Each row of a before or after table is a point. The points were changed in one or more steps. Then noise was added and the rows were shuffled. The steps act on columns, c1 being the first. Write out the steps. A step turns or swaps two columns, mirrors them in a line or flattens them onto one, adds a multiple of one to another, or multiplies or shifts one. Angles are multiples of 10 degrees, from the lower column toward the higher: turns from -170 to 170, lines from 10 to 170 but not 90. Use the fewest steps. Two steps may share a column if one is a turn and the other turns, adds or multiplies; they go together, in the order done. Otherwise the lowest column goes first.

Before, 11 rows:
+0.29,+0.29,-0.26
-0.06,-0.03,-0.31
+0.68,-0.27,-0.21
+0.00,-0.08,+0.14
+0.22,+0.24,-0.23
+0.29,+0.31,+0.20
-0.35,+0.48,-0.03
-0.08,-0.25,+0.16
+0.04,+0.11,+0.13
-0.11,+0.65,-0.08
+0.00,+0.19,+0.37
After (11 x 3):
+0.11,-0.81,+0.20
+0.60,+0.14,-0.04
+0.64,-0.47,-0.07
-0.55,-0.92,-0.21
-0.18,+0.39,+0.15
+0.00,+0.14,-0.30
+0.11,-0.80,-0.27
+0.07,-0.16,+0.11
+0.09,-0.62,-0.22
-0.06,+0.04,+0.13
+0.16,-0.18,+0.36
Steps: turn c1 and c2 by -120 degrees; multiply c2 by 2

Before, 11 rows:
+0.43,+0.26,+0.25,-0.76,-0.28,+1.05
-0.14,+0.09,-0.25,+0.01,-0.40,+0.12
-0.03,-0.23,-0.07,+0.11,-0.47,-0.05
+0.09,+0.24,-0.51,-0.04,+0.07,+0.18
-0.33,+0.04,+0.29,+0.60,-0.11,-0.54
+0.71,-0.57,+0.18,-0.27,-0.23,-0.07
-0.34,-0.23,-0.19,+0.17,+0.23,+0.16
+0.14,+0.10,-0.45,-0.17,-0.29,+0.04
+0.14,-0.17,-0.01,+0.18,-0.47,+0.55
-0.46,-0.24,+0.35,+0.13,-0.27,-0.12
+0.09,-0.44,+0.15,+0.28,+0.00,+0.14
After (11 x 6):
-0.27,+0.07,-0.24,+0.00,-0.38,+0.13
+0.55,+0.28,+0.26,-0.78,-0.28,+1.06
+0.13,-0.18,-0.03,+0.16,-0.46,+0.55
-0.12,+0.12,-0.45,-0.16,-0.28,+0.02
+0.14,-0.47,+0.14,+0.28,+0.02,+0.14
-0.06,-0.23,-0.08,+0.12,-0.46,-0.06
-0.47,-0.23,-0.18,+0.16,+0.22,+0.20
-0.14,+0.25,-0.51,-0.05,+0.09,+0.20
+0.80,-0.56,+0.18,-0.29,-0.24,-0.07
-0.20,+0.06,+0.28,+0.61,-0.12,-0.53
-0.29,-0.25,+0.36,+0.14,-0.27,-0.14
Steps: add 0.5 times c3 to c1

Before, 9 rows:
+0.20,+0.05,+0.41,+0.50,-0.49,+0.02,-0.02,-0.17,-0.24,-0.10,-0.27
+0.10,+0.30,+0.40,+0.28,-0.35,+0.35,-0.38,+0.28,-0.39,+0.28,-0.08
-0.50,-0.26,+0.26,+0.13,+0.24,-0.30,+0.42,-0.16,+0.27,+0.17,+0.17
-0.53,+0.02,-0.26,+0.31,-0.40,-0.69,-0.20,+0.43,-0.04,-0.07,+0.35
-0.30,-0.15,-0.25,-0.13,-0.08,+0.29,+0.29,+0.28,-0.38,+0.47,+0.02
-0.78,-0.02,+0.61,+0.39,-0.06,+0.25,+0.59,-0.10,+0.10,+0.11,-0.25
-0.29,+0.69,+0.59,+0.36,+0.31,+0.09,+0.18,+0.25,-0.71,+0.14,-0.09
-0.02,+0.14,-0.08,-0.34,-0.48,+0.01,+0.10,-0.12,+0.26,+0.34,-0.28
-0.13,+0.39,-0.19,-0.06,-0.46,+0.33,-0.05,+0.66,+0.28,-0.49,-0.41
After, 9 rows:
-0.49,-0.24,+0.28,+0.13,+0.26,-0.32,+0.42,-0.17,+0.07,+0.17,+0.18
-0.02,+0.14,-0.07,-0.35,-0.49,+0.04,+0.12,-0.13,+0.05,+0.37,-0.29
+0.10,+0.29,+0.40,+0.28,-0.35,+0.32,-0.38,+0.29,-0.59,+0.28,-0.07
-0.54,+0.03,-0.25,+0.32,-0.38,-0.68,-0.21,+0.43,-0.24,-0.07,+0.35
-0.28,+0.68,+0.57,+0.35,+0.31,+0.09,+0.18,+0.26,-0.92,+0.14,-0.09
-0.13,+0.38,-0.19,-0.04,-0.44,+0.33,-0.06,+0.67,+0.08,-0.50,-0.40
+0.20,+0.05,+0.42,+0.50,-0.47,+0.03,-0.05,-0.17,-0.44,-0.10,-0.28
-0.30,-0.14,-0.25,-0.13,-0.07,+0.30,+0.28,+0.30,-0.58,+0.47,+0.03
-0.78,-0.04,+0.61,+0.40,-0.08,+0.23,+0.59,-0.10,-0.10,+0.12,-0.26
Steps: shift c9 by -0.20

Before:
+0.46,-0.01,-0.13,-0.18,-0.11,-0.42,-0.62,-0.34,+0.45,-0.08,-0.43,+0.03,-0.05,-0.14
+0.34,+0.19,+0.10,-0.34,-0.37,+0.15,-0.25,+0.29,+0.55,+0.12,-0.23,+0.02,+0.71,-0.14
-0.71,+0.02,+0.28,+0.07,+0.09,+0.18,-0.06,-0.18,+0.14,+0.18,-0.31,+0.01,+0.07,+0.40
-0.18,+0.19,-0.37,+0.12,-0.24,+0.18,-0.06,-0.18,-0.44,+0.09,+0.56,-0.13,-0.22,+0.18
+0.40,-0.08,+0.20,-0.02,+0.17,+0.22,-0.26,-0.46,-0.57,+0.25,-0.13,-0.34,-0.12,-0.10
-0.08,+0.66,+0.14,+0.33,-0.09,+0.03,+0.36,+0.23,+0.29,+0.63,-0.61,-0.14,+0.06,-0.19
-0.49,+0.62,-0.12,-0.33,-0.05,-0.17,+0.64,+0.22,-0.08,+0.26,-0.25,+0.15,+0.30,+0.09
-0.01,+0.49,+0.06,+0.01,-0.16,+0.10,-0.11,-0.36,+0.58,+0.74,-0.50,+0.24,-0.01,+0.43
-0.09,+0.40,+0.20,-0.13,+0.03,-0.40,-0.34,+0.18,-0.01,-0.01,+0.17,+0.25,-0.21,-0.12
-0.21,+0.21,+0.18,-0.13,-0.17,+0.39,-0.09,-0.53,+0.00,+0.07,-0.01,+0.04,-0.15,-0.07
+0.27,-0.30,+0.09,-0.26,-0.51,-0.16,+0.31,-0.59,-0.08,+0.08,-0.04,+0.60,+0.14,+0.25
-0.06,-0.19,+0.02,-0.36,-0.21,+0.53,-0.41,-0.04,+0.16,+0.58,+0.18,-0.11,+0.41,-0.87
After, 12 rows:
-0.09,+0.39,+0.12,-0.12,+0.03,+0.50,+0.18,+0.22,-0.03,+0.02,+0.16,+0.77,-0.19,-0.13
+0.25,-0.29,-0.24,-0.26,-0.50,-0.21,+0.31,-0.40,-0.08,+0.08,-0.03,+1.80,+0.11,+0.24
-0.22,+0.18,-0.20,-0.15,-0.15,-0.09,-0.40,-0.31,+0.01,+0.06,-0.01,+0.13,-0.16,-0.07
-0.10,+0.65,+0.14,+0.31,-0.08,-0.35,+0.13,+0.23,+0.29,+0.63,-0.60,-0.42,+0.05,-0.19
-0.48,+0.60,+0.07,-0.35,-0.05,-0.48,+0.47,+0.10,-0.07,+0.29,-0.24,+0.45,+0.30,+0.08
-0.71,+0.02,-0.03,+0.11,+0.08,-0.04,-0.20,-0.01,+0.16,+0.16,-0.30,+0.03,+0.04,+0.41
-0.17,+0.18,-0.17,+0.14,-0.21,-0.04,-0.18,-0.30,-0.42,+0.09,+0.59,-0.38,-0.20,+0.19
-0.08,-0.17,-0.05,-0.36,-0.20,+0.10,-0.65,-0.02,+0.14,+0.58,+0.19,-0.31,+0.39,-0.88
+0.40,-0.06,-0.17,-0.02,+0.17,+0.09,-0.31,-0.27,-0.58,+0.22,-0.14,-0.99,-0.12,-0.11
+0.44,+0.01,-0.16,-0.18,-0.11,+0.76,+0.03,-0.31,+0.42,-0.09,-0.45,+0.11,-0.04,-0.10
+0.35,+0.22,+0.15,-0.32,-0.37,+0.14,-0.25,+0.28,+0.51,+0.13,-0.20,+0.04,+0.72,-0.13
+0.00,+0.50,-0.17,+0.03,-0.17,+0.07,-0.15,-0.26,+0.56,+0.75,-0.47,+0.75,-0.01,+0.44
Steps: flatten c3 and c8 onto the line at 60 degrees; mirror c6 and c7 in the line at 120 degrees; multiply c12 by 3
